Every row gives one point. The ring and each string are closed loops that go straight from each point to the next, and from the last back to the first. Before rounding, they use only three directions, however many columns there are. Count how often each string passes through the ring. Passing back the other way cancels.

Ring, 10 rows:
[[ 32  15 -11 -23]
 [ 33  32  -6 -19]
 [ 21  41   5  -3]
 [ -2  22  16  16]
 [-20   0  17  28]
 [-30 -13   8  31]
 [-29 -16  -9  25]
 [-18 -16 -25  11]
 [  3 -17 -26  -8]
 [ 16 -12 -21 -16]]
String:
[[-37 -49  14  33]
 [-12 -27   8  13]
 [ -6  14 -24   6]
 [-14  12 -45   6]
 [-14 -11 -49   1]
 [ -1   1 -60 -11]
 [  8   6 -38 -11]
 [  6   9 -17  -3]
 [ 10 -27  -2  -8]
 [ 29 -27  -6 -26]
 [ 50  14 -21 -41]
 [ 46  53 -32 -34]
 [ 50  43 -11 -34]
 [ 29   8  13 -14]
 [  6  -5   9   2]
 [ 10  15   1   0]
 [  5  -6  24   7]
 [  9  41  26  13]
 [  0  50  14  19]
 [ -5  33  -1  15]
 [ -7  13   0  14]
 [-17  19  -2  23]
 [-32  12  -4  35]
 [-44 -27   8  42]]
Times through: 0
String (18 x 4):
[[-35 -45  26  36]
 [-18 -25   8  20]
 [ -9 -12  -2  11]
 [-25 -46   0  19]
 [-23 -35 -25  12]
 [-11  -2 -55  -2]
 [ -3   5 -48  -5]
 [-10 -22 -48  -4]
 [-14 -40 -17   6]
 [-13 -31  -4  10]
 [ -8   6 -20   8]
 [-10  -6  -7  11]
 [-29 -44  17  28]
 [-45 -50  30  44]
 [-41 -13  19  45]
 [-25  25  -3  31]
 [ -7   5  -2  12]
 [-19 -25  18  23]]
Times through: 1

Ring, 6 rows:
[[-13   2  15  26  20  16  -7  26  17]
 [  9  16   7   9  37  23  -2   6  40]
 [ 13  17  -4  -9  30  17   5 -14  35]
 [ -5   4 -15 -17   4  -3  10 -26   0]
 [-21 -10  -3  -9 -26  -7  11  -4 -19]
 [-26 -12  13  11 -23   2   4  24 -11]]
String, 32 rows:
[[  3  18   4  24  60  23 -11   7  40]
 [ -5  13  -5  19  52  11  -9  -5  22]
 [  0   9   4   3  18  15   2   2  23]
 [ 10  10  10  -7   5  22   8   7  33]
 [ 25  20   6 -14  21  29   9  -3  51]
 [ 25  27 -10 -12  50  23   4 -25  50]
 [ 10  19 -15  -6  46  11   2 -28  29]
 [ 18  22 -20 -20  43  11   7 -40  33]
 [ 20  18 -16 -30  20  11  14 -37  30]
 [  8   7   1 -20  -7  13  14  -7  21]
 [ -4   4  -1  -5   5   7   6  -5  10]
 [-11   4 -18  -5  20  -6   3 -27  -4]
 [-18   1 -32 -13  18 -19   6 -46 -22]
 [-15  -4 -20 -21 -11 -13  13 -32 -19]
 [-13  -7  -9 -24 -30  -8  17 -18 -16]
 [-31 -13 -21 -12 -17 -23   9 -27 -39]
 [-26  -8 -11   0  -4 -12   4 -12 -22]
 [-16  -2  -1   2   1   0   4  -1  -4]
 [ -8  -4  11  -9 -26   9  12  12   5]
 [-21 -17  15  -8 -55   1  15  21 -16]
 [-33 -21  16   3 -52  -4  10  27 -26]
 [-35 -15   7  17 -17  -6   0  19 -23]
 [-25  -6   2  16   6  -1  -2   9  -9]
 [-11  -2  10   4  -8   9   5  15   7]
 [ -8  -4  19   2 -20  15   7  25  12]
 [-17  -8  29  20 -19  18   1  45  10]
 [-27  -4  17  40  22  10 -13  35   4]
 [-24   1   6  37  38   7 -14  19   5]
 [-14   3   2  17  24   7  -4   6   8]
 [ -3   3  11   4   3  15   4  14  19]
 [  4  10  21  16  20  28  -2  28  39]
 [  8  18  17  27  51  32 -10  24  51]]
Times through: 3

Ring, 8 rows:
[[ 10   8   1  -1  -2 -12  14   3  -8  -4  -9  11  -2   2]
 [ 23   6 -11   3   1  -2   3   4  -4  -5   2   2   2   5]
 [ 30   5 -19   5   5  12 -10   1   0  -5  17 -11   4  10]
 [ 27   4 -18   3   5  17 -13  -2   0  -4  22 -15   3  12]
 [ 14   5  -8  -3   4  14  -9  -5  -2  -2  20 -14  -1  13]
 [ -4   6   7  -8   1   2   3  -7  -6  -1   8  -4  -6   9]
 [-13   8  15 -10  -1 -11  14  -5  -9  -1  -4   8  -8   4]
 [ -8   8  13  -8  -2 -16  18  -2 -10  -2 -11  13  -7   1]]
String (25 x 14):
[[ 31   4 -27   9  11  19 -22  -1   5  -6  29 -20   6  11]
 [ 50   3 -30   7   3  28 -19   2   1  -5  27 -21   7  18]
 [ 42   4 -21   2   0  23 -10   1  -3  -3  19 -15   4  17]
 [ 22   5  -9  -2   0  10  -2  -1  -5  -3  11  -7   0  12]
 [  6   6  -5  -1   6   5  -5  -5  -2  -3  14  -8  -1   7]
 [  0   5  -7  -1  10  11 -14  -9   2  -3  26 -16  -2   9]
 [ 10   5  -3  -7   2  17  -7  -8  -4  -1  20 -15  -4  16]
 [ 14   5   4 -10  -6  10   6  -4 -10   0   6  -4  -6  16]
 [  5   6   8 -11  -5   5   9  -5 -10   0   3  -1  -7  13]
 [  4   7  13 -13  -8  -1  17  -4 -13   1  -5   5  -9  12]
 [  4   7   6  -7  -2  -2   9  -3  -8  -1   0   3  -5   8]
 [-13   7   7  -5   6  -6   2  -7  -3  -2   8  -1  -5   3]
 [-23   8  13  -7   6 -12   7  -8  -4  -2   3   3  -8   1]
 [-17   9  24 -13  -6 -22  27  -3 -14   0 -19  20 -11   1]
 [  5   9  20 -12 -14 -20  35   4 -19   0 -29  25  -9   4]
 [ 10   7   7  -6  -7 -10  19   2 -12  -2 -12  13  -4   5]
 [  2   7   2  -3   2  -6   6  -2  -5  -3   1   4  -3   3]
 [ 15   7   4  -4  -6 -11  19   4 -12  -3 -13  14  -3   4]
 [ 24   8   1  -2  -9 -12  22   8 -13  -3 -19  18  -1   4]
 [ 13   7  -3  -1   0  -4   6   1  -6  -3   0   4  -1   5]
 [  2   7  -5   2   8  -3  -3  -3  -1  -4  11  -3   0   3]
 [ 16   6 -15   7   8  -1  -6   1   1  -6  11  -3   4   2]
 [ 33   6 -20   8   4   5  -5   5  -1  -6   9  -4   6   6]
 [ 47   5 -19   4  -4  10   1   7  -6  -4   4  -2   5  12]
 [ 60   4 -27   6  -4  19  -5   9  -5  -5   9  -7   7  16]]
Times through: 3
String, 26 rows:
[[ -5   7   0  -1   8  -4  -2  -5  -1  -3  10  -3  -2   2]
 [ 13   7   0  -3  -2  -4  10   1  -8  -3  -3   6  -2   6]
 [ 26   7   0  -3  -9  -8  19   7 -13  -3 -15  14  -1   6]
 [ 37   7  -6   1 -10 -12  22  12 -13  -4 -21  20   2   4]
 [ 18   7 -11   6   4  -6   1   3  -3  -6   2   4   3   1]
 [  8   6  -8   3   8   0  -5  -2   0  -5  11  -4   1   3]
 [ 20   6  -7   0   0   2   3   1  -6  -3   4   0   0   8]
 [ 46   5 -19   4  -3  10   0   7  -6  -4   4  -2   5  12]
 [ 50   4 -28   8   2  18 -11   6  -1  -6  16 -12   8  13]
 [ 15   5 -22   8  15  14 -23  -5   7  -6  31 -20   5   7]
 [  5   6  -8   1   8   5  -8  -5   0  -4  17  -9   0   6]
 [ 30   5 -14   0   0  14  -5   0  -4  -3  13  -9   2  13]
 [ 47   4 -18  -1  -5  24  -6   2  -6  -2  15 -13   3  20]
 [ 23   4 -15   0   5  22 -16  -5   0  -3  27 -20   1  16]
 [  0   5  -7   0  11  11 -15  -9   3  -3  26 -17  -1   9]
 [  0   6  -3  -2   7   4  -6  -6  -1  -3  16  -8  -2   7]
 [  1   6  -2  -3   5   3  -3  -5  -2  -3  13  -6  -3   7]
 [-20   6   3  -4  13   3 -11 -13   2  -2  23 -13  -5   5]
 [-11   6  12 -11   1   1   5  -9  -7   0   7  -3  -9   9]
 [-12   7  17 -13  -3  -5  14  -8 -10   1  -1   4 -10   8]
 [-25   7  12  -7   8  -8   2 -10  -3  -2   9  -1  -8   2]
 [-11   7   2  -2   9  -4  -3  -7  -1  -3  12  -4  -4   3]
 [  2   7   8  -7  -4  -7  14  -1 -10  -1  -6   8  -6   6]
 [ -5   9  20 -12 -10 -19  30   0 -16   0 -22  21  -9   3]
 [ -9   9  23 -12 -10 -26  34   1 -17  -1 -27  26  -9   0]
 [-18   8  10  -4   5 -18  10  -4  -5  -3  -3   9  -5  -3]]
Times through: 4

Ring (6 x 14):
[[ 33 -18 -10  -5  -9   5 -19 -19   3  -7   3  12  16   7]
 [ 25 -18  -1 -20  -1  -3 -21 -20  19 -24 -10  20  -1  -1]
 [ -6   6  -4 -16   8 -11   1 -10  16 -11  -4  -3 -23 -13]
 [-29  22  -9   1   9  -8  23   7  -1  15  13 -31 -23 -12]
 [-18  13 -11  16  -1   6  20  13 -16  28  25 -35   2   4]
 [ 14  -4 -15  12 -10  10   0  -5 -13  17  19 -13  18   9]]
String (30 x 14):
[[-27   0   9   1   6   6  13  24   0   5   9 -23  -7   6]
 [ -5  -1  -2  -2   1   2   4   3   1   3   7 -12  -3   1]
 [ -9   2  -3   1   2   2   7   6  -1   6  10 -16  -4   1]
 [-28   3   5   8   4   9  18  26  -8  15  16 -30  -2   8]
 [-33  10   0  20   1  13  26  32 -20  30  27 -43   4  12]
 [-13  22 -24  25  -6   5  25   5 -26  42  34 -43   6   0]
 [  0  21 -31  26  -9   4  20  -5 -27  43  35 -38  11  -1]
 [ 11   5 -24  23 -13  11   9  -4 -24  33  30 -26  22   9]
 [ 20   9 -31  16 -12   2   5 -20 -18  28  25 -19  15  -1]
 [  9  -4  -9   0  -4   3  -2  -7  -1   4   9  -7   5   3]
 [ 12 -17   3  -6  -3   8 -11  -1   5  -8   2   4  10  10]
 [ 10 -22   9 -10  -2   9 -13   3   9 -15  -2   7   9  12]
 [ 10 -19   6  -9  -2   7 -12   0   9 -13  -1   6   7   9]
 [ 25 -35  13 -17  -4  11 -27  -4  16 -28 -10  24  15  16]
 [ 52 -39   1 -21 -10   7 -40 -27  18 -32 -13  38  22  12]
 [ 55 -37  -2 -20 -11   6 -40 -31  18 -31 -12  38  22  10]
 [ 37 -34   5 -17  -7   8 -30 -16  15 -26  -9  27  18  13]
 [ 50 -30  -8 -12 -12   7 -32 -28   9 -19  -4  27  23  10]
 [ 40  -9 -23   0 -12   1 -16 -31  -2   3   9   8  17   1]
 [ 21   7 -27   6  -8  -3   0 -24  -8  16  16 -10   5  -6]
 [  6  -8  -3  -3  -2   4  -3  -2   2  -1   6  -5   4   5]
 [  9 -24   9  -1  -5  16 -11  11   1  -6   5   1  19  20]
 [  8 -12  -5  17 -11  20   1  11 -18  19  22 -17  29  21]
 [ -7  -3  -6  20  -7  18  12  18 -20  26  26 -29  21  18]
 [-14 -11  10   5   0  15   5  24  -4   5  11 -17   9  16]
 [-29   3   5  14   1  14  20  30 -14  21  21 -35   5  13]
 [-38  37 -23  28   1   1  41  17 -28  50  38 -60  -9  -6]
 [-20  27 -22  14   1  -4  26   1 -15  32  25 -39 -11 -10]
 [ -5   7 -11   2   0  -1   8  -3  -3  10  12 -17  -5  -3]
 [-19  -4   9  -2   5   6   7  19   3   0   6 -16  -4   7]]
Times through: 3
